Each row is a point. Examples show where two turns around zero, p and q, send a point. Write where each new point lands after one turn and then the other. Backwards means that the second turn is done in reverse. Each puzzle has new turns, and all numbers are rounded.

Turn p:
[18 16] => [ 22 -10]
[19 -5] => [  3 -19]
[-48 -23] => [-41  34]
[0 1] => [1 0]
[10 11] => [14 -5]
Turn q:
[-15 -33] => [ 13 -34]
[-11  32] => [-31  14]
[  6 -12] => [13 -4]
[20 13] => [ 5 23]
Where do these land?
p, then q: [32 -4] => [ 29 -14]
q, then p backwards: [ 2 10] => [-10  -2]
q, then p backwards: [-35  -5] => [ 17 -31]

Turn p:
[-31  17   5] => [14 17 28]
[22 18  9] => [ 14  10 -24]
[ 21 -47 -11] => [-31 -40 -14]
[  1 -11  -3] => [-7 -9  1]
[  8   9 -28] => [-22  19  -8]
[-22  13  28] => [33  2 19]
Turn q:
[-48  14  -8] => [  6   0 -50]
[ 26 -20  20] => [ -5 -19  33]
[ -2  -5 -13] => [13  6 -1]
[25 12  1] => [-15  14  19]
Where do these land?
p, then q: [ -6 -25  -5] => [ 11 -23  -5]
q, then p: [22 18 22] => [17 -2 31]
p, then q: [-39  -7 -13] => [-27 -31  -9]
q, then p: [-24 -24  -5] => [-22 -13 -23]
p, then q: [22  3 12] => [16 17 10]
p, then q backwards: [ 25  35 -10] => [-18  28 -29]

Turn p:
[ 10  23 -18] => [30 -1 -7]
[-13  36  13] => [21 24 24]
[ -1 -40 -23] => [-26 -12 -36]
[  5 -19  28] => [-25 -12  19]
Turn q:
[21 -6 37] => [-18 -14  36]
[  6  -9 -45] => [ 28 -16 -33]
[-19  29  18] => [-5 36 14]
[ -8 -14 -10] => [ -5  -6 -17]
Where do these land?
q, then p: [ 11 -29  -1] => [-26  -1 -17]
p, then q: [-13 -13 -22] => [ 19   8 -20]
p, then q: [28 21 24] => [-24 -23  26]
p, then q: [-24  32 -13] => [32  9 25]
p, then q backwards: [-18  17 -24] => [-17  20 -22]
p, then q backwards: [ 15 -28  36] => [ 15 -27  37]

Turn p:
[-7 -5 13 27] => [10  7 11 27]
[ -4  19 -35  -7] => [-12 -22 -32  -3]
[ 2  8  3 -4] => [-9  2  0 -2]
[ -9 -20   1 -24] => [ 12 -13  13 -24]
[-19 -12  14 -17] => [  3 -14  26 -11]
[ 48 -14   9  35] => [ 21  54 -14  14]
[-11  23  -6 -10] => [-23 -15  -5   0]
Turn q:
[-4  7 39  2] => [ 34 -10  17   9]
[-12  11 -11   6] => [-13  -2  13  -9]
[ 4 12 -6 19] => [-7 17 15 -1]
[ 20   7 -10 -42] => [ 11   1 -35 -31]
[ -8 -38 -12  15] => [-26  -6 -11  33]
Where do these land?
q, then p: [-42 -14   8  -5] => [40  1 22  2]
q, then p: [  9  18  -3 -14] => [-11  -1  -5 -21]
p, then q: [25 -2  5 -9] => [  5  -2   1 -27]
p, then q: [20 16  7 41] => [-16  23  39  -9]
p, then q: [-12 -18 -17 -13] => [  2   3 -29   8]

Turn p:
[  0 -14  -8  10  -9  33] => [-24  18 -20   1   7  13]
[ 14 -21   0 -11 -19  12] => [ -2  11 -27 -13 -14   5]
[-29   5 -15 -36  -2  21] => [-40  -9   0 -18  -6 -28]
[ 24  18   4  14   9 -17] => [30  9 18  0 10  7]
[  6 -15  26   1 -14  15] => [ -5  -4 -16  -9 -13  29]
[  9   8   7  21   6 -13] => [19  3 12 12  7 12]
[-11  18  -5  24  -2 -26] => [12  3 26 30 -3 -4]
[-14   1  -9 -22  30 -25] => [  9 -30   7  -1  12 -33]
Turn q:
[-16   1   8 -20  25  12] => [ -1 -22 -17   1  19  19]
[ 8 18  7 48 -8  2] => [ -9  22  19   8  17 -39]
[-12   1   5  -4 -14   8] => [-3 -6  7 18 -4  5]
[ 12  17   6 -16 -15   9] => [ 1 13 16  6  3 23]
[-14 -43   8   1  -9   8] => [ 12 -38   7   5 -21 -11]
[-14 -14  -1  13 -19 -22] => [-16  -5   2   4 -27 -19]
[ 32   7 -26  -6  47  -4] => [ 24  20 -31 -40  22   5]
[ -5   4 -14 -12   7  12] => [ 11   1 -15   8   4  12]
[  7   9   6  -4 -14 -24] => [-20  13   9  -9 -14   5]
Where do these land?
p, then q: [ 30  -5  -9 -10 -28   1] => [-1 34  3  8 -6 24]
p, then q: [ 19  11   1 -10 -10   1] => [-3  9  8 -1  0 23]
q, then p: [ 22   3 -31   3  -1 -32] => [ -3  18  26 -18 -23 -25]
p, then q backwards: [-15   4  -5  27   4   4] => [-14  21   8   0 -12  14]
q, then p: [-28 -22  26  12  30  12] => [ 13 -26 -39  20  13 -13]
p, then q: [-23   3  19   6   2  -9] => [  6 -21  15   6  -5 -17]
p, then q backwards: [ 25  16   5 -25  -6  19] => [ 33  -1   3  -4  13 -25]
p, then q: [-29 -10  -6  -3   9   4] => [ -8 -16 -15   3 -11 -21]

Turn p:
[-20 -19  13 -10 -11 -38  19  15] => [-29 -17 -13  -7   0   5  24  36]
[ 10   9 -25   6 -20  30 -29 -23] => [ 18  21   4  22 -24 -13  -3 -39]
[-38  -7  24 -27  13 -13  19  11] => [-21  -3 -10   0   1  11 -15  52]
[ 24  32  13   6 -20   2  31  14] => [ -2  10 -34 -13  29  25   8 -20]
[ 35   5  27   5 -12  10   0  -3] => [ 24  -7 -20 -23  -4  17   1 -20]
[-10 -10   4 -39  19 -35  19  20] => [-39 -36  -6   0  11   6 -13  31]
[-13 -19 -18  10  13  16 -19  15] => [ 19  -5  25  26   3 -14   3  10]
[  2 -11 -27  22  13  21  -8 -32] => [ 10  20  43   4 -14  -4  -1 -21]
[  9  21 -10  28   5   8 -32 -17] => [ 21  19  10  -8  -1 -33  -4 -27]
Turn q:
[ 20  -6 -12   0 -25 -14 -14 -45] => [-22  -9  23  24 -13   7  16 -39]
[-15  21  12  -6  31 -32  -7  18] => [-19  25 -20 -39   7   9 -12   5]
[ 14  29 -27  15   0  29  -2  18] => [ 39  -6  -8 -16 -17   1  31   3]
[  8  -6 -30 -20  12   6  -4  12] => [  4  -2  12 -18 -19 -29   5   6]
[  1 -21   3   7 -28 -25  37  26] => [-20  11 -30  38  -2 -16   7  28]
[ -9 -12  24  26 -23 -10 -15 -19] => [-15  -5   6  28   3  39  -8  -3]
[ 18  15 -37  -3   8 -18 -10 -16] => [-12  -2   1 -19 -28  -9  21 -29]
[ 34 -32  15 -27 -14  32   3 -10] => [ 24   9  37  37   5 -29 -13  -9]
[-28  11   7   5  30  22 -22   8] => [ 18 -12   6 -37   9  20 -19  13]
[-11 -18  27   1  17 -18  34   0] => [-16   4 -30  12  20 -11 -34   3]
[-33  19  19   2  -8  28   0   9] => [ 18 -12   1  -9  36  19   5  22]
Where do these land?
p, then q: [  5 -11  15   3  -4  48  -2  14] => [ 41  11   3  14 -23   2   7 -16]
q, then p: [ 10 -15  36 -11  -8  47  10 -29] => [ 35 -16  27 -50  -1 -13  -7 -11]
q, then p: [ -6 -45  31  -2 -11  19  10   3] => [ 39 -11   8 -15  16 -34  14   7]
p, then q: [-33  12 -20   8  -7 -11   3  -8] => [-12   2 -28 -17  15  17  11   8]
q, then p: [ 25  18 -25  -2 -11 -18  14   5] => [-36  19  -4  -3   6  13  15 -10]
q, then p: [  3  14 -26  -7  37 -32   6  12] => [-45   0 -18  27 -17 -10  -7  -3]
p, then q: [-19  11  20 -28 -25  13 -19   0] => [ -1  -7   2   0 -33   8  39  11]
q, then p: [  9  18  -3  31  22 -41   0  12] => [-19  27  -6  44  -9  -3  -5 -23]
p, then q: [  5  -1 -28   8   7 -26 -23  -9] => [-39   3 -10  11  13   8 -14  -7]

Turn p:
[ 11  -4   2 -10   9   0   5  -6] => [  5  -2 -12   3   6  10   7   3]
[-10 -28   3  10  18  -2 -24 -22] => [ 17  19  16  -5  22  14   5 -27]
[ -8 -14 -33 -10 -16 -11  -2   6] => [  9 -22  -1   2 -18   1 -16 -26]
[  5   6   0 -20  15   0   2 -23] => [  4   7 -27  -9  12  15   0   0]
[ 8  6  0  5 18 19 -5  7] => [ 2 22 -2 11 -9  4 10  8]
[ -7 -14   4 -11  -8  11  15  -2] => [ -1 -12  -8  -6  -2  -7  20  -9]
[ 13   5  34  21 -14 -18  29  31] => [-23 -28  28  10   6  -8  13  40]
[ -2   4 -13  -8   1   9 -27  -8] => [ 18  18  -9  -2  -5  -5 -14 -11]
[-17   8   0 -10   8  -5  -6  -1] => [  2   6  -1 -21  -6   6  -6   0]
[ 4 32  2 26 -3 -1 14  3] => [-35   8   4  10  -2  -7 -13  19]
[  3  -2   2   6 -28  -2  -2  13] => [  2 -16  11   7  -3 -23  -5   3]
Turn q:
[ 24  -3  -4 -16  10  10   3 -15] => [-16 -13  -5 -23  -1 -15  -6   7]
[-9 -4 16 11  4 -5  8 -2] => [  3  17   2   9   0 -10   0 -11]
[ 7 -6 13 29  0 14 -8  9] => [ -5  20 -28   7  -2   9  -7  -6]
[-30  -5   8  -5  -3 -16  -8 -15] => [ 23   0  15  23  -1 -16  -5   4]
[ 9 10 19  0  5 11 -8 -4] => [-10  13  -3  -5   2  -1 -21   6]
[-10   2 -11 -16   8  11  29  31] => [-20 -10  15   1  30  13  20 -17]
[-13   4  -7  16 -30 -14  -3 -12] => [ 19  10   3  15 -21   5  18  17]
[  0  20 -48   5   2  -4   3 -12] => [ 25 -13   0 -29   7  10  28  19]
[  3  -8   2 -18   4   4  -9  -4] => [ -6 -16   1   1   1  -8 -13   4]
[ 19  -8  12  -8   0 -10  -6  24] => [-15  -9   1   0 -14  14 -14 -21]
Where do these land?
q, then p backwards: [-10  -5  -1   9 -21   9   0  16] => [19 -4 -6  7 17  6 14  0]
q, then p: [ 16   7 -24   4   2  -6   9  -4] => [  4 -19 -21  -4  -7   1  13   0]
q, then p: [-27   6  13   9 -12   3   9  -7] => [-22   8  12   8   1   2  -6  23]
q, then p: [ -2  25  13  -5  -7 -13 -21   2] => [ 17  15   3   4   1 -25   2  18]
q, then p: [ -7 -21   6  -4  -4 -14   2   6] => [-10  -4   9   6  20  -5  -3 -12]
q, then p: [ -5  -7  22   3 -20  -8   7  -1] => [-20   0  13  -3   7 -18 -11   4]
q, then p: [ 21   2 -20  15  33   7  13   8] => [  7  -2 -39 -11  -5  23   2 -14]
q, then p: [  5  16 -22 -18  38   3  22   3] => [ 18  -1 -21 -23  10  33  23   5]
p, then q backwards: [ 12  -3  10 -16  -2  21 -21 -12] => [-16  -3  -6  27  13   2   0 -18]
q, then p: [ -5 -20   2   2  -6  -3 -21  -9] => [  5  -7  14  21   1  -4 -13 -10]

Turn p:
[ 10 -26 -11   9 -25 -17  18  17 -21] => [-16 -13  -2 -31  19 -11  27 -17  -1]
[ 18   1 -16  13   3  32  13 -10  22] => [-23  -3  -5   1   7 -15 -29  26  14]
[-15  14   4 -13   1  15  -1   4   3] => [  9  -2   6   8  -1  11  -8  15 -16]
[ 20 -12   1 -13   7  23   5   2  24] => [-23 -12  11  -3 -14   7 -19  18  14]
[ 21   7  23 -15 -14  -5  20 -14  -6] => [  2 -20 -28 -16 -25   2   2   2  -3]
[ -1   6  11  -1   9  -1 -27  20 -18] => [14 -5  9 22  5 16 24 -1  8]
[  3  11 -10  17  -9  -5  -1  -9  11] => [  7  15  -9  -7   7 -14  -7   6   9]
[-15   3  -8  -4   5  -5 -19   2  16] => [12 19 21  4 -2  3 -6  2  2]
[-25 -24 -10   0   8 -15  -6 -19 -25] => [ -4   8  12  13  -2 -21  12 -33 -23]
[-20   6  -4  19  22 -17   4  11 -12] => [  6  13  -5  14  25  11  -1 -26  -6]
[  3  12 -14 -16   3 -20 -13 -14 -10] => [ 29  -6   7   1 -10 -15  -3 -16   3]
[  0   1  32   4 -12  14   9   9  17] => [-14   8 -15  -8 -10  24   5  24  -4]
Turn q:
[ -5  -8 -13 -32  -2   6  -4  -3 -11] => [  7  -6 -12 -32   7 -10  -1  -8   1]
[ -8   5 -13   1   9 -18  13 -10 -18] => [ 21   1   0 -11 -19   8   8  11 -10]
[-14   1  34  36  18  19 -12   1  20] => [-39 -13  22  30   3  11 -16  16 -11]
[  5 -11  18  48   2   6 -28   2  23] => [-23 -12   7  49   2  -2 -23  19  12]
[-22 -11  11  28   0   0   1  11  28] => [-26   1  -2  21  -2  30 -16   9   8]
[ 10   5 -22 -10   2   3  14  -3  -1] => [ 21   8 -10  -6   8   1   2  -8 -12]
[ 12 -11   7 -13  -2 -19  13   0 -10] => [  9  20   5 -14  -1  -6  12   8  13]
[ 16   6   9 -14  -1  10 -16 -18  23] => [-19   4 -16   8  15 -27   3  -1 -11]
[ -2  -7 -11  -7  -6   2   5  -2 -23] => [ 19 -10   2 -17   2   1   6   0   6]
[-12  18  -2 -19 -16  -9 -13  -3   2] => [-10  -7 -18  -9 -17  -8  13 -17   1]
[  7   7  -3  -6 -18   2  20   1 -16] => [ 17   1   5  -6   7   6  24 -11   5]
[ 12   7 -14 -13  13  -4   6  23 -17] => [ 23  12  15 -14  -6  -5 -10 -19  -3]
Where do these land?
p, then q: [-16  -3  -7  24 -13  -2  -1  -2   1] => [  7   8   8  -5 -21   2   3  -6 -20]
p, then q: [ -7  -6 -18 -29   2 -17 -12   9  -5] => [-13   8  12  -2  15 -20  21  18   7]
p, then q: [-10   1 -11  -9  12   6 -12   1  -7] => [-5 -2 16 12 -1 -5  3 14  5]
p, then q: [  8 -13  10   7 -16  -4   5 -19 -27] => [ 23   8 -15 -12  -9  20  12  11   7]
q, then p: [ -1  21  15   8  10  -4  20 -11  10] => [  1  -9 -22   6  19   4   8   3 -20]
q, then p backwards: [13 26 29 23 22 -9 -7 -4 -7] => [-20 -23  -3 -17   2  24 -28 -18  -4]
p, then q: [ -6   6  -6   8 -14 -22  26  20   8] => [  3   3  -5 -28   8 -19  -6  -7 -26]
p, then q: [-16  -2  19  -5   5  18  -3  12  -8] => [  6 -17  22   2  10  17  -1  -2   1]
p, then q backwards: [  0 -15  -6   9  -4   1   3  19  22] => [ -7 -18  21 -10   4   3  12  11   4]
q, then p backwards: [ 26  18 -23 -13  -5  29  -9  10  29] => [-19   7 -18  25  25 -17  22 -15 -26]
p, then q backwards: [  6 -12  -6  -1  17  14 -10 -22 -30] => [ 14  25   8  17 -10   7 -29  -5   3]
p, then q backwards: [  3 -21   4 -22 -17  -9   1 -12  14] => [-16  11  11 -16  14 -18  -6   5 -17]
